Each row of a before or after table is a point. One or more steps were done to the points. Then noise was added and the rows were shuffled. The steps act on columns, c1 being the first. Name the steps. A step turns or swaps two columns, mirrors them in a line or flattens them onto one, adds a multiple of one to another, or multiplies or shifts one. Angles are multiples of 10 degrees, from the lower column toward the higher: turns from -170 to 170, lines from 10 to 170 but not 90. Use the fewest steps. Two steps may share a column if one is a turn and the other turns, adds or multiplies; they go together, in the order done. Otherwise the lowest column goes first.

Before (8 x 3):
[[-22  -8  -7]
 [-30 -17  -7]
 [-10 -21  -6]
 [-29  28   9]
 [ -3  29  39]
 [-16  27  60]
 [-30 -38 -19]
 [ -1 -38 -39]]
After (8 x 3):
[[-31  -2  13]
 [-15   8  20]
 [ -3   9 -47]
 [-36  -9 -26]
 [-18  29 -60]
 [  0  -6  53]
 [-43   6  23]
 [-40   9  39]]
Steps: multiply c1 by 1.3; turn c2 and c3 by -130 degrees

Before (11 x 6):
[[ -2  -3   5  -1  -8   2]
 [ -6   5  -8  -1   0   3]
 [ -5  -5  -7  -4  -4   7]
 [ 16  -6   6  -3   0   4]
 [ -4   1   1  -4   0   5]
 [ -8   0   1  -1  -2   2]
 [ -5   6   2  -6   1   1]
 [ -3  -5   2  -7  -2  -7]
 [ -8   6   5  -6 -20   3]
 [ -8   0   0  -7  -4   7]
 [  1  -4   4  -2   2   4]]
After (11 x 6):
[[ -7  -1 -11   5 -12  -3]
 [ -1   8 -13   2   0  -2]
 [ -2  10   8   5 -60   2]
 [ -2   3   2   4   0  -1]
 [  0   8   3   4   3   3]
 [ -6   5   2   1  -6  -1]
 [ -6   5   0   7 -12  -1]
 [  9 -15   9   3   0  -1]
 [ -6  -2   3   0  -6  10]
 [ -3  -1   8   2 -24  -1]
 [ -2  -4   6   3   6  -2]]
Steps: turn c1 and c2 by -40 degrees; multiply c3 by 1.6; turn c4 and c6 by -140 degrees; multiply c4 by 0.7; multiply c5 by 3

Before (8 x 9):
[[-44 -39  13  39   9  21  32 -39  25]
 [ -1  49   6 -26  23  27  26  38  -8]
 [-36 -37 -15 -49  60  -1 -28 -11  15]
 [-52  -4  20   1 -21 -39  12  16  29]
 [ 30 -20  27   0 -18  21  39  16   3]
 [-32 -33 -37  -8  50  43  36 -13  36]
 [-40   2 -34  24   6 -14 -36  24  45]
 [  0  39  -1 -30 -11 -36 -20   4  41]]
After (8 x 9):
[[  0 -42  -3 -47 -27  19   8   1 -54]
 [-35  36   9  39   5 -42 -15   6 -22]
 [  5  43  23  -8  19  28 -37 -36   6]
 [  2 -10  15  -7  15 -37  -5  16 -58]
 [-16 -15 -46 -18 -20  44 -30 -42 -47]
 [  6 -26 -27  53 -24   0 -21 -52 -36]
 [-18 -27  18 -26  16  18 -24  12  26]
 [-19  12 -34  14  13 -16  44 -10 -58]]
Steps: turn c1 and c9 by 120 degrees; turn c2 and c3 by 20 degrees; turn c4 and c7 by 130 degrees; turn c5 and c8 by -110 degrees; multiply c5 by 0.7

Before (11 x 14):
[[-21  11 -29  11  17 -11 -23   9 -23  -7   5  12   3   6]
 [-33   4 -24  -6   7 -11   7   7   3   6  21  15  -9  -2]
 [ -6   7  31  18  11 -22  -1   6  -6  33 -23  15  15 -17]
 [ 14  -4  -2 -21  28 -12  -6  23   9 -19 -13 -22 -11 -20]
 [-21 -10  -6   3   2 -17 -27 -12 -16  -7  13  16   8   7]
 [ 16   8   1   6   4 -10 -14   3   4 -14 -15   3 -13 -31]
 [ 18   7  17 -16  29   0   5  -2 -21  50 -18  15  20 -25]
 [  7   7   2 -14  10   4  -3  18  -4  21  -3   3  32 -24]
 [  0 -11  -3   4   9   6   3  21  -8 -33  -1 -20 -24 -23]
 [ 23   1  -2   5  19   2   1  24  12 -35  10 -13 -24  -4]
 [-33  20  -5  18   5  -7  -1 -15   2  -2  10 -12  -9   5]]
After (11 x 14):
[[ -3   8 -10   8 -12  -1 -13   4   4 -18 -16  -1  21 -31]
 [-20 -11  14   4   4 -15   3  21  -7 -27 -36   5  15 -23]
 [ 23   6   3 -18  -1   5  -3  18  -4   3  49   2 -16 -23]
 [ -3  11 -12  13  27  -2 -23  10 -23  -8   4 -32  -6   7]
 [ -8   0   5   7 -10 -11   1  23  12 -44 -40   3   3  -5]
 [ -1   4 -13  -7  32   1   8   6   4  13 -21 -27 -15  -2]
 [  5  -3  -2 -28   2 -24  -6  24  10 -36 -10   5  19 -20]
 [ 60   7  -7 -21   0  19   4  -2 -21   7  37  11   6 -25]
 [ -9  21  -2  23  31 -15  -1 -14   3   8 -17  -1  -3   5]
 [-11  -9 -21   5  19   6 -26 -12 -17   1   9 -11 -16   8]
 [ 29   7 -29  22  11  16  -1   5  -5  16  31  24  14 -18]]
Steps: turn c1 and c5 by -60 degrees; turn c1 and c10 by -50 degrees; turn c3 and c12 by 110 degrees; turn c3 and c6 by -70 degrees; multiply c4 by 1.3; multiply c13 by 1.6; turn c11 and c13 by -110 degrees
